Each row is a point. Any point is a mix of the corners, with weights that add up to 1. It lies inside the corners' shape when no weight is negative. Is each point inside? If not, which corners have a negative weight?
(in the rows, 128 means zero)

Corners:
(1): [148  46]
(2): [187 153]
(3): [ 89 155]
Points:
[179  75] -> outside (3)
[136 130] -> inside
[159 143] -> inside
[176  76] -> outside (3)
[177 144] -> inside

Corners:
(1): [139 120 139  93   7  19  85 107  48]
(2): [113 123  75  78 117 166  29 163  56]
(3): [ 97  52  99 153  82 154  97  31 142]
(4): [205 172 153 192 129  92 101 114 160]
(5): [ 50 128 178  55  97  84  86 165 160]
(6): [151 137  59 178 178 109 118 107  63]
(7): [ 81 125  63 159 124 124 181 111 174]
(8): [ 60 129 162 119 159 130 178 164  90]
(9): [161 162 158  44  76  86  76  66 153]
(10): [148  66 145  58 150  67 205 174  58]
Points:
[132 132 109 114 115 106 100 113 100] -> inside
[133 117 118 115 101  77 119 119  76] -> inside
[121 152 202  48  95  58 119 184  88] -> outside (3, 6, 7)
[ 95  96 114  91  87 117 128 110  92] -> outside (4, 5, 6)
[117 116 120  99  86 108  85 121 120] -> outside (6, 8)
[122 113 145  78  80  86  96 124 126] -> outside (6, 8)
[124 127 133 102  88  90 106 123 115] -> outside (6)

Corners:
(1): [226 147 131 160 187 161  58 148 146 119 150 124 180 157  92 234 102  56]
(2): [ 64 121 151  93  77  88  95 123 172 121 132 128  96  74 179  91 119 192]
(3): [126 106 102 160 145 170 141 147 121 111 142 115 123 158  54 223 132  83]
(4): [193 147 140 137 163 209 119 122 173 145 105 121 148 133  79 156  99 132]
(5): [133 142 109 190  88 112 136 148 113 136 134 109 122 199 175 156 170  95]
(6): [110 134 205 144 153 148 130  53 157 107  91 119 151 148  92 133  97 155]
(7): [142 141 127  53 119  90 164 113  81 144 192 124  61 174 174 144 217 143]
(8): [103 128  79 134  83 150 154 143  73 145 130  98 132 166 170 140 116  29]
(9): [152  98 150 138 194 161 107  92 145  96  66 115 114 143  66 143 123 151]
(10): [ 20  96 143 110  42 100  61  64 113 167 118 147 126  84 187  73 214 183]
(11): [124 129 203 154 189 199 108 142 125  61 115 124 137 136  98 121  97 106]
(12): [151 109 173 119 146 130 112  77 178  80 150 176 125  63  58  79 142 147]
(13): [163  98  82 100 133 109 156 123  63 162 224 167  53 134 249 148 195 145]
(14): [131 142 174 105 151 192  74  65 187  73  97 104 109  55 105 159 119 105]
(15): [167 123 154 139 139 182 118 131 135  79  79 171 121 171  97 194 120  97]
(16): [123 114 122 158  80  83 144 181  85 164  84 102 150 110 137 159 150  84]
(17): [ 42  95 181  81 134  84  73  89 187 142 147 185  66  50 161  80 187 174]
(18): [ 86  63 219 102  93  96  67  65 117 139 168 166  57  74 131  94 137 154]
(19): [102 197  90 182 122 120 125 114  57 158  87 122 124 160 118 153 123  75]
Points:
[136 119 100 136 107 131 146 141  81 138 146 136  99 156 147 152 157 114] -> outside (1, 6, 14, 17)
[123 126 147 114 113 133 116 100 109 127 164 127 100 127 149 133 146 118] -> outside (9, 15, 16, 17)
[120 134 154 153 128 134 105 109 138 114 111 112 138 125  87 132 131 126] -> outside (8, 13, 15, 17)
[ 85 106 165 118 135 143 100  93 147 115 111 150 106  81 122 104 131 140] -> outside (1, 5, 7)
[110 112 132 121 112 116 116 100 117 133 143 138 101 123 146 145 159 130] -> outside (4, 11)
[122 122 140 137 126 141 112 112 106 135 122 127 116 138 134 153 143 107] -> outside (2, 12)
[158 123 130 116 147 169 119 128 146 100 117 125 130 124 105 161 131 123] -> outside (5, 6, 17, 18, 19)
[131 131 146 124 148 144 106 113 139 119 124 138 121 113 120 142 135 134] -> outside (5, 8, 18)

Corners:
(1): [138 135 146 149 187  93  88  87 144 110 105 196 170  35 148 124 137 180
 120 105]
(2): [ 55 123  83 128  89 143 127 191 160 160 123 122 121 158  98  93 154 137
 128  84]
(3): [121  81 128 170  88 197  87 153 142 110 108  74 129 150 111 143 173  96
  92 169]
(4): [174 164 137 133 203  63 131 113  58 111 179 125 152  72 178 147 131 139
 156 107]
(5): [165  89 152 121 188  40 106  78 127  73 201 189 159 116 162 118 117 137
 174 114]
(6): [ 32 105 173 174  71 161 166 155 129 109 146 105  60 178 110 140 150 114
  87 122]
(7): [121  87 146 130 184  45  94 100 129 128 177 144 194  73 117 140 104 116
 110 124]
(8): [ 46  90 111 166  94 182 191 158 141 157 168 118  52 165 137 129 167 147
 142 169]
(9): [103  78 101 147  71 165 125 140 115 116 119  75 164 156  62 108  92 166
 107 103]
(10): [ 23 122 115 182 136 116 173 164 142 107 132  85  72 155 178  57 128  80
 107 125]
(11): [159 153 149 171 215  45 103  71 110 115 174 181 192  87 165 115 143 170
 109 125]
(12): [168  79 101 132  47 108 103 121 128 107 146 116 159 133 158 130 121 151
  99 107]
(13): [ 33 102 135 104  54 139 142 113 119 106 144 151  72 160 133  68 182 117
 112 139]
(14): [ 56  68 149 173 112 219 159 198 115 172 123 157  85 175 163 111 118  88
 117  88]
(15): [170 120  95 101 239  26 176  36  86 100 169 146 173  93 154 158 136 162
 141 108]
(16): [153 124 137 140  35 206 170 107 150 138 139  57 127 131 146 112  93 139
 124  79]
(17): [221 130 141 130 170  15 155  67  95 138 153 179 181  77 145 106 137 133
 164 147]
(18): [147 126 118 119  83 158  69 147 184 148 168  76 118 182 104 116  58 151
  91 156]
(19): [ 71 158 126 151   7 184 103 162 140 111 119  96 158 168 132 155  85  91
 157 135]
(20): [197 142 107 107 199  66 120 140 115  96 191 197 196  71 136 131 118 137
 105 119]
(21): [ 82 119  94 157  85 158 128 130 129 138 144 132  85 134 103 125  85  55
 127 101]
Points:
[108 118 127 139 121 119 129 126 131 120 150 131 128 131 138 121 131 125
 123 124] -> outside (9)
[ 97 113 130 139 149  86 127 120 126 101 166 155 132 117 154 123 159 140
 127 131] -> outside (9, 14, 16, 17, 18, 21)
[104 113 124 144  94 134 117 132 145 119 140 116 137 137 107 112 122 127
 115 132] -> outside (4, 12, 14, 15)
[125 105 119 142 129 111 133 118 128 121 144 143 145 121 143 112 131 125
 127 118] -> outside (4, 6, 18)
[141 144 150 147 145  81 127  97 123  87 160 131 140 119 165 120 137 139
 116 132] -> outside (2, 7, 8, 9, 14, 21)
[102 108 127 151 103 142 146 119 119 124 138 127 120 138 134 126 143 132
 133 113] -> outside (7, 10, 18, 20)

Corners:
(1): [ 85  97 143 110 183 175 113 160 186  61 121 165  87  83 152  99  65  88
 118 152]
(2): [  8 141 216 169 130 106 116 101 118 146 165 190 157  59 159 186 142 186
 179  37]
(3): [ 91  99  75 141  81 131  83 106 203  30 190  93 176  81 104 150  98 140
 174 156]
(4): [100 159 192 119 217 167 108 100  98  45 225 211 117  71 135 183 102 166
 105  74]
(5): [174  37 149 184 102 134  79 110 181   7 194  30  98 141  89 114  90 134
 123  94]
(6): [136 156  96 114  98 133 102 108 152  51 113 171  64 172 164  69 179 181
 144 137]
(7): [143 143 200 105 162 103 168 150 157 173 200 160 165 142 116 198 134  93
  83 162]
(8): [101 100 183 161 155 110 122  94 145 190  80  95 148 168 100  94 149  82
  39 195]
(9): [115 103 109  86  55 113  68 130  93 178 114 170 172  84 140  84 141  64
 173 107]
(10): [ 86 138  60 153 183 107 145 116 153 115 127  81 118 178  84  71 110 190
  90  58]
(11): [142 152 145 101 131 167 150 174  92  50 140 160 129  96  83  99 118 117
 123 156]
(12): [115 140 133 119 100  72 141 101 193  41 163  54 154  53  95  83  86  89
 117 118]
(13): [110 162 136 112 171 113 180 164  97 140 216  70 168 112 157 147  96 145
 148  77]
(14): [159 142 116  89 177 130 112 144  85 138 133 153 101 108  78 121 146 132
 145 155]
(15): [104  86 147  83 162 162 105 137  89 190  69 136 106 196  63 165 116  68
  79 132]
(16): [ 83 161  65 161  76  83 115 109 154 144 181  81  91 100 156  68 159 189
 108  72]
(17): [135 142 146 127 120 176  59 132 172 184 104 177  90 136 145 174  78 190
 150 123]
(18): [ 33  70 132 146  56  91  82 142 140  94 181  64 157 175 118  67  85 156
 194  94]
(19): [125 147  85  89 157 192  59 198 167  83 149 132 147 164  51 138  72  38
 204 173]
(20): [147 106 206  82  80 218 134 129 108 150 143 180 119 122  90 124 169 148
 211 175]
(21): [152  82  49 180  57  92 199  92 108  45 179 127 101 198 154  49 137  69
 108 167]
Points:
[103 137 142 115 111 141 114 135 110 166 137 166 134 150 131 122 137 137
 148 117] -> outside (1, 3, 5, 12, 14)
[108 125 143 125 147 137 110 126 140 103 145 142 126 134 121 135 104 127
 119 118] -> outside (14, 16, 20)
[108 154 111 137 142 125 126 126 132 112 162 162 118 121 152 124 128 150
 127 115] -> outside (5, 12, 15, 18, 20)
[114 109 152 125 131 129 127 134 136 107 158 126 135 116 113 120 116  98
 122 145] -> outside (6, 10, 17)
[114 123 134 118 118 145  97 140 142 114 127 120 128 118 103 110 113 130
 146 130] -> outside (4, 7, 21)

Corners:
(1): [100 104  95 112  87  98 147 110 157 167 115 169 124 121 109  99 120 126
  96 171]
(2): [139 100 135 102 144 123 131 157 130 187  86 117 129 148 162 152  98 172
 117 131]
(3): [131 127 106 128 149  83 192  82  78  67 151  71 131 150 142  40 125 121
 231  82]
(4): [125 142 106 140 125 112 175 124 129  91 163  81 122 179 100  79  79 107
 156  80]
(5): [130  88 134  90 207 112  77 161 179 192  75  98  57 124 178 138  93 123
  88 100]
(6): [ 84 127 113 133  96 182 120  86 129 149 142 185 132 113  87 158 145 100
 148 151]
(7): [130 175 127 152 135 154 116 110 146 150 113 218 165 120  66 106 134 146
 121 193]
(8): [114 133 138 123 170  96  88 148 141 193  92 111 101 113 189 157  73 128
  74  91]
(9): [ 98 178  89 129 133  93 131 111 159 139 148 183 133 138  71 136 123 147
 156 182]
(10): [155 129  87 126 141 160 173  47 161 127 175 241 146 168 126 156 142 133
  97 168]
(11): [151 106 102 148 124  54 141 130 133  59 143 123 183 145 125  97 100 129
 162  88]
(12): [155 130 104 137 102 105  95  67  93 117 140 230 137 156  69 154 158  77
 102 113]
(13): [104  98  93 153 140 146 121 166 111 200  96 128  85  98 150 180  93 152
  51 120]
(14): [135  70 135  94 163 124 134 108 128 112 110 110 118 105 146 137  27 143
  73 108]
(15): [ 76 117 196 136 189 140 142 202 103 169 145  84  62  99 141 164 104 119
  70 152]
(16): [141 166 126  90 130  99 170 116 131  47 219  42 148 135 101  38 136 131
 180  59]
(17): [157 146 120 126 150 110 111  87 145  76  96 150 132 151 126 136 138  99
  79 181]
(18): [191 113  71  89 128  88 142 132 118  60 192  61 128 110 148  37 103  76
 199 134]
(19): [ 90 103 120  99 173 132 142 128  80 100 171 115 201 154 112  46 114 104
 170 134]
(20): [120 141 123  81 160  92 181 181  86  53 146 111 132 134 160  48 153  98
 249 100]
(21): [112 104 154 119 152 139  41 150 117 138 127 123  95 139 171 121  74 165
  93 120]
Points:
[101 100 146 103 160 115 120 157 116 131 110  95 113 118 166 112  98 136
 123 109] -> outside (4, 7, 9, 10, 12, 18)
[119 120 120 120 143 123 139 132 129 134 127 150 125 126 125 130 116 113
 118 149] -> outside (3, 16, 21)
[111 124 122 115 141 107  97 124 139 129 102 160 140 115 116 127 106 133
 110 127] -> outside (2, 3, 4, 10, 15, 18)
[133  99 120 116 142 116 121 117 117 134 118 145 120 132 144 133 111 117
 105 126] -> outside (4, 7, 9, 16)
[137 126 103 111 140 102 126 110 123  94 136 160 150 134 125  89 127 104
 161 142] -> outside (2, 4, 13, 15, 16)
[133 112 118 113 144 129 136 115 138 132 131 163 128 135 120 135 113 114
 117 154] -> outside (3, 8, 13, 16, 21)
